Each wall is flat, endless, passes through zero and stands at right angles to its row. A trip goes straight from one point to another. Which walls does it cross, in order?

Walls:
(1): 2 -40
(2): -44 -6
(3): -4 -15
(4): 37 -29
(5): -13 -24
Trips:
-10 19 to 40 22 => 2, 4
16 -23 to 27 -53 => none
-40 -8 to -46 65 => 1, 3, 5
-25 42 to 13 6 => 2, 4
36 27 to -3 86 => 4
4 23 to 80 13 => 4
-10 -5 to 8 -82 => 4

Walls:
(1): -76 6 -14 45 50 -62 26 -11 -1 9 -2
(2): 26 38 9 -22 -27 14 -4 -69 1 -21 -35
(3): -14 13 10 24 -89 -13 -30 88 -27 -15 26
(4): 27 6 76 35 35 3 -21 -38 62 -21 -8
(5): 10 -4 -26 34 8 46 16 37 11 -27 -19
(6): 30 19 6 33 37 -11 -5 44 -24 -13 41
(7): -25 -6 -59 28 -7 2 20 2 -52 59 21
(8): -4 -35 21 -8 -35 -26 -10 -5 23 5 -35
(9): -16 2 -27 -1 30 -57 26 -6 4 -10 -99
(10): 16 -30 57 74 -18 -8 -51 10 22 24 -12
Trips:
-14 -16 -40 26 -40 -21 2 3 -4 24 -32 to 6 -38 -14 -60 31 11 29 6 -6 18 -12 => 10, 3, 1, 5
47 -58 -24 10 38 13 -9 -21 11 -10 -4 to -9 -38 50 20 -43 28 45 100 3 22 -16 => 9, 3, 4, 7
-15 10 -54 -31 13 15 12 -85 -17 -17 3 to 6 -8 -121 21 12 -38 -53 21 -47 17 53 => 6, 2, 9, 3, 5
30 -73 42 -37 -2 -34 46 -15 -28 -21 8 to 77 5 15 13 -41 12 16 5 15 18 -17 => 2, 10, 9, 3, 5, 6
-67 33 52 -14 7 -32 3 -18 -13 1 -26 to -43 -23 -14 -35 -13 -17 33 -3 -6 -42 -21 => 4
6 0 -86 24 53 -2 -15 28 -34 0 23 to 15 6 12 70 42 -24 -21 30 15 17 36 => 3, 9, 10, 4
8 53 -48 -21 -14 19 -12 4 -33 11 35 to 1 39 -5 14 -6 6 57 -51 -4 -14 22 => 3, 1, 6, 4
50 15 20 22 -8 -21 6 -49 26 16 -7 to 2 -30 10 2 24 -16 -12 -19 -32 14 -40 => 1, 7
